Each row is a point. The window is the flat piece filled in between its corners: a triangle in 3 columns, a solid with four corners in 4, and so on. A path goes straight from each point to the next, and from the last back to the first. After which points does the path pass through the window?
In the rows, zero is written as 128.

Window:
[[137 112 118]
 [ 98  81  99]
 [138 162 140]]
Path:
(1): [112 101 141]
(2): [100  86 139]
(3): [143 119 103]
(4): [110 100  67]
(5): [ 95  75 128]
(6): [124  89 134]
(7): [108 113  73]
(8): [136 134 107]
(9): [128  68 141]
(10): [118 129 165]
(11): [146 160 116]
(12): [142  92  79]
Through the window after points: 2, 4, 6, 8, 10

Window:
[[139 142 130  72 134 120]
 [102 138 107 178  98 126]
 [103 140 144 213 118 106]
 [ 84 141 132 143 138 136]
 [122  66 132 119 161 198]
 [107 113 136  80 122 103]]
Path:
(1): [101 115 109 109 146 117]
(2): [118 125 120 152 136 116]
(3): [ 91 129 166 151 103 117]
(4): [112 134 147  84  94 119]
(5): [ 94 110 109 148 168 118]
(6): [141 108  71 131 163 141]
(7): [ 79 119 174 172  88 153]
(8): [105 141 155  85 100 159]
Through the window after points: 2, 4, 6

Window (9 x 9):
[[107 143 132 166 133 118 146 150 151]
 [163 129  96 118 130  79 120 127  99]
 [ 84 125  93  90  80 133 102 122 129]
 [142 104 129 132  98 100 101 167 120]
 [158  58 150  87 118 191 166 101 133]
 [ 95 128  88 169  96 156 103 103 147]
 [ 75 114 126 188 119 116 153  78 189]
 [124 128 130 118  96 139 106  86  94]
 [164  99 161 121 170 144  63 182 141]]
Path:
(1): [106 117 101 149 121 124 116 123 111]
(2): [116 110  98 135 122 129 101 132 103]
(3): [128 121 118 107  86 120 116 115 146]
(4): [141 113 139 132 111 148 148  93 169]
(5): [ 81  70 115 142 129 141 131 122 116]
(6): [ 40 115  88 110 140 124 130 160 118]
(7): [171 133 135 121  49 140  92  69 143]
(8): [135 121 111 148  71 160 105 111 222]
(9): [105 108 132 133 129 143 108 129 104]
(10): [ 95  98 112 130 126 142 126 137 123]
(11): [133 141 151 140  93 138  99  89 167]
(12): [152 152 138 102  95 106  77 122 147]
Through the window after points: 4, 6

Window, 12 rows:
[[124  90 170 117 171 141 114  31 168 129 189 136]
 [137 146 140  50 152 205  99 131 135 124 131 114]
 [ 91 109 140 143 153 128 143  52 144  98 161  71]
 [160 142  66 144  87 124 130 117 114 109 103 132]
 [114 140 154 142 169 116 155  78  96  96 129 128]
 [121 145  56 113 139 120 186 133 101 114 130 136]
 [151 173 130 121 131  67 216 116 141 129 106 115]
 [106 147 110  90 155 158  95 147 156 158 100 144]
 [131 100 124  68 181 134 112 112 134 102 111 111]
 [174 137 133  92 190 162  79 169 140 152 154  87]
 [143 193  85 116  96  41 155 156  88  85 150 104]
 [118  87 116  89 109 169 102 157  95 138 125 122]]
Path:
(1): [140 107 148 123 150 133 143  81 169 103 161 140]
(2): [108 135 119 119 153 146 139 165 121  81 148 116]
(3): [161 139 102  84 119 116 129  99 134 155 122 110]
(4): [121 131 131  95 156 132 134  85 117 138 140  80]
(5): [111 109 148 138 174 122 132 125 172  69 169 146]
(6): [133 143 119 120 138 138 162 157 181  75 138 118]
(7): [132 152 115 101 143  96 143  82  77 162 115 123]
(8): [139 152 103  89 128 139 123 103  89 167 111 100]
(9): [134 131 112 126 156 121 145 156 150  77 136 125]
(10): [126 122  96 137 117 125 150 148 141  85 128 131]
(11): [141 160 113  74 169 129 136  87 103 179 120 117]
(12): [128 161  94  99 140 124 138  96 108 149 110  95]
(13): [163 122 145 118 144  95 151 165 151  76 145 137]
(14): [137  93 131 120 145 151 149 115 146  88 126 149]
(15): [124 139 118 104 150 138 111  87 133 154 133 104]
(16): [124 124 146 105 162 127 124  71 134 144 156 115]
Through the window after points: 6, 10, 12, 16

Window, 14 rows:
[[112 165 116 188 147 119  74 136 118 140 104  96 125  76]
 [159  77 127 115  98 120 196 139 106 154 122 149 140 125]
 [176 126 106 135 113 143 175 179 137 118 166 112 125 139]
 [178  94 138 113 134 185 150 171 138 157 146 155 135  92]
 [ 82 173 142 163 142 114  58 173 145 181 115 114 142 145]
 [112 172 158 130 132 165 155 119 110 107 164 188 151 133]
 [150 146 128 130 123  93  40 117 152 144 127 114 108 125]
 [ 89 155  93 124 138 106  67 164 135 160 115 114  55 103]
 [104 185 132 125 133 150  52 126 110 167  96  62  98 134]
 [ 74 150  76 124 145 131  52 120 154 155 125  84 141 116]
 [150 135 144 109 193 136 155 159 105 101 118 158 164 141]
 [134 169 147  95 102 157 153 181 117  86 109 172 188 108]
 [169 110 123 139 124 167 185 135 169 115  92 170 124 147]
 [117  90 182 129 129 167 156 165 119  64 131 154 156 135]]
Path:
(1): [126 155 189 153 143  92 132 110 179 162 140 125  99  82]
(2): [ 83 190 153 122 171 121 124 130 171 122 125  95 114  67]
(3): [139 117 111 140 125 139 103 145 119 149 130 133 121 146]
(4): [130 152 122 140 122 140 107 161 105 146 126 152 129 134]
(5): [125 121 143 125 155 142 120 139 154 129 109 117 133 108]
(6): [ 97 160 185  51 156 153 146 130 171 114 142 126 141 108]
(7): [140 140  73 195 119 124  65 160  86 155  86 133 123 134]
(8): [137 130 121 129 121 151 121 155 107 121 124 147 145 132]
(9): [137 133 145 114 134 148 143 156 154 143 123 134 134 119]
(10): [110 159 128 133 139 119 128 148 148 132 133 116 130 117]
(11): [140 142 128 144 120 142  82 129  90 118 100 146 140 128]
(12): [141 134  72 104 133 153  77 177  92 111 113 124 136 161]
Through the window after points: 12

Window:
[[175  70  81 151 149 148  93 127 104 122 120 131 122 101]
 [179 131 127  70 135 154 130 139  99 164  74 146 171 163]
 [ 97 102 117  60 122 121 166 145 154 129 126  89 122  61]
 [179 147 172 116 144 145 151 151 129  74 126 104  87 157]
 [136 188 179 131 177 133 139 123 119  86 122  98 168 114]
 [148 133 147 134  85 156 112 104 165 114 122 128 132 180]
 [129 120 118 130  84 149 161 165 167 184 154 161 121 104]
 [124 116 142 104 126 130 152 115 163 112 142 143 139 210]
 [120 189 146  87 115 133 142 116  80 117 132 137 167 156]
 [158  72 136  86 147 104 138 110 115 192 146 104 144 122]
 [164 132  91 171 112 115 126 158 129 125  75 144  58 137]
 [163 190  73 151 127 159 139 164 114  93 104  84 138  98]
 [109 111 161  80 189 157 145 128 117  99 108  53  79 149]
 [120 118 182  91 108 142 138 184 153 122 151  94 168 155]]
Path:
(1): [123  81 141 125 138 142 180 136 108 103  93 116 131 137]
(2): [164 122 145 126 105 157 170 128  51 118  98  57 151 134]
(3): [142 156 130 113 167 127 117 139 160 120 127 140 135 123]
(4): [146 126 143 100 141 134 114 147 137 141 126 136 109 137]
(5): [137 103 139 119 127 135 155 122 124 109 117 100 135 136]
(6): [153 111 146 143 105 171 169 128 121 102 118 131 161 116]
(7): [131 159  97  96 146 111  82 145 149 131 113 108  80 167]
(8): [160 173 110 113 129 150  96 152 142 122 128 106 111 129]
Through the window after points: 2

Window, 14 rows:
[[ 80  91  79 141 129 157 125 184  95 122 131 165 167 150]
 [115  59 145 115 159 116 109 165 180  50 108 171 115 185]
 [128 106 141 128 156 121 130 124 178 131 168 148 140 160]
 [170 158 140 103  85 140 108 148 154 154 140 155 125 126]
 [143 102 121 122 135 188 111  85 125 127 124  93 136 103]
 [125 105  81 120  74 199 195 107  62  73 138 116 130 167]
 [158 127  86 164 118 137 107 122 147 126 143 114 151 164]
 [ 33 109 158  73 133 124 189 189  98 154  65  39 124 139]
 [115 144 116 126 147 127 144 113 170  79 120 155 116  96]
 [161  85 117 149 148  98  88 113 120 119 171  88 153 106]
 [137  75  89 141 117 114 126 141 181 150 152 122 177 118]
 [142 107 160 159 123 135 154 144 162 129 123 126 165 133]
 [139 104  69 141 148  73 136 121 109 156 112 177 141 134]
 [107  72 103 176 112 163 164 168 137 149 147 103 120 134]]
Path:
(1): [129 114 101 102 139 131 163 153 134 118 113 104 125 146]
(2): [ 75  76 153 141 120 134 124 127 113 136 126 123 152 111]
(3): [102 104 115 146 110 131 111  99 147 127 154 120 143 147]
(4): [160  99 106 127 154 149 164 172  95 118 108 133 124 125]
(5): [149 132 100 120 138 160 129 152 137  89 137 147 124 123]
(6): [104  88 126 130 114 124 126 114 139 151 123 111 140 136]
(7): [104  39 124 117  61 108 133  81 119 133 141 142 117 140]
(8): [132 128 126 132 203 152 125 202 178  60 116 151 143 176]
(9): [149 125 105 119 137 144 126 140 138 136 138 137 142 134]
(10): [108  88 161 144  91 116 124 125 156 111 152 125 131 151]
(11): [ 84  82 117 157  74 110 119  96 125 118 113 102 173 109]
(12): [165 112 104 143 151 147 129 149 140 128 157 118 129 150]
Through the window after points: 7, 9, 11

Window:
[[127 137  78 185 109 119 124 142  91 143 102 133 191 126]
 [178 119 118 135 139 127 183 164 139  77  94 117 118 143]
 [ 95 137 180 111  45 154  95  94  96  85 145 170 153  61]
 [109 118 128 161 167 140 165 118 140 117 111 131 130 144]
 [153  89  95 127 102 129 132 139 169 118  90 124  85 133]
 [170 212  83 106 186 155 130 169 161 212 153 221 141 176]
 [126 151 109 140 132 146 100 162 146  94 103 109 116 160]
 [129 116 106  81 119  95 125 140 116  95 117 117  97 163]
 [139 137 112 162 177 146  93 148  72 130  85 171 137 149]
 [ 95 144 192 182  90 152 117 156  82 183 151 129 160  27]
 [170  77 120 136 138 124 127 166 167  98 152 116 116 169]
 [152 137  71 138 139 105 122 136 147  90 139 135  90 120]
 [157 172 122 116 156 112  82 108 145 155 109 145 153 106]
 [158 144 118 172 108  67 131 122 151 110  94 137 100 156]]
Path:
(1): [185 159 128 173 102 141 142 109 130 106  96 109 110 159]
(2): [177 117 106 155  98 138 151 136 100 110 155 111 115 141]
(3): [ 95 136 119 127 157 114 113 151 170 105  83 163 120 131]
(4): [100 138 135 140 160 127 130 158 147 101 121 161 175 113]
(5): [191 145 120 148  90 138  97 104 102 162 108 122  92 114]
(6): [160 132 113 142 113 131 109 139 121 154 129 119 113 149]
(7): [125 115 119 129 150 116 152 165 170  38 105 176 139  98]
(8): [ 94 103 104 173 166 106 109 118 179  83  84 181 180  96]
(9): [146 147 107 146 112 136 136 145 100 137 125 120 131 143]
(10): [169 130 102 119 119 159 138 101 113 139 137 123  95 138]
(11): [101 137 131 146 137 113 109 169 134 101 109 145 162 118]
(12): [141 135 122 143 154 110 116 164 139 121 113 149 151 143]
(13): [163 138  73 158 130 168 119  92  73 148  79 124  50 146]
(14): [156 163  96 113 106 144 138  97 107 123 130 133 112 117]
(15): [126 125 122 132 131 112 110 158 135 126 117 149 143 142]
(16): [128 123 109 136 156 116 125 163 123 134 116 145 132 124]
Through the window after points: 8, 14

Window (14 x 14):
[[130 116 182  94  84 154 166 153 158  91  73 137  92  54]
 [ 72 158 138 137 153  82 176 133 113 125 149  73 155 102]
 [ 81 134  94 160  97 125 102 128 150 163 139 124  87 147]
 [150 115 198 131  62 161 141 118 183 108 110 147 175  81]
 [113 106  58 110 156  94  97 115 149 123 128 127 115 168]
 [119 117 121 164 176  80 128  93 140 148  92 127  84 139]
 [115  95  77 182  80 118 168 143 131 131 120 114 122 169]
 [124  90 155 129 112 208 167 129 145 126  98 146 132  39]
 [ 87 130 133 183  65 185 157 169 171  81  68 168 162  77]
 [126 166 184  97  87 175 198 119 143 121  99 177 161  98]
 [123 120 115 171 155 142 126 163 168 122 142 118  94 178]
 [148 160  77 163 125  98 143 150 150 145 139 125 123 114]
 [120 175 111 141 162 117 143  77 100  99 118  54  99 112]
 [121 148 156 145 126 125 133 146  63 108 116 119 138  92]]
Path:
(1): [117 129 148 136 104 149 142 141 163 135  68 133 116 112]
(2): [123 128 134 130 120 124 158 127 133  97 132 137 115  91]
(3): [125 122 132 153 127 132 175 118 150 122 176 137 117 106]
(4): [119 134 123 132 116 128 136 138 136 127  85 113 115 127]
(5): [131 151 126 151 113 125 125 163 149 155  75 133 176 107]
(6): [100 120 119 148 117 142 144 122 146 108 134 132  95 134]
(7): [114  98 132 146  87 121 140 116 157 126 137 179  96  96]
(8): [119 151 116 150 138 188 164 164 124 122  72  44 164 133]
(9): [162 127 126 150 149 144 146 134 136 130  82 103 148 131]
(10): [ 83 114 123 154 113 147 140 146 159 120 154 140  89 124]
(11): [108 131 128 160  92 158 140 138 145  71 145 160 103 113]
(12): [114 130 128 152 119 148 155 140 150 132  80 119 145  90]
(13): [148 142 145 146 113 134 119 129 154 144  92 116 148 137]
(14): [114 111 155 140 103 145 162 121 155 105 123 143 130  87]
(15): [100 135 155 132 102 135 188 120 161  96 134 149 127  96]
(16): [161 104 107 146 118 173  96 151 136 171  63  96 135 116]
Through the window after points: 1, 5, 7, 9, 11, 13
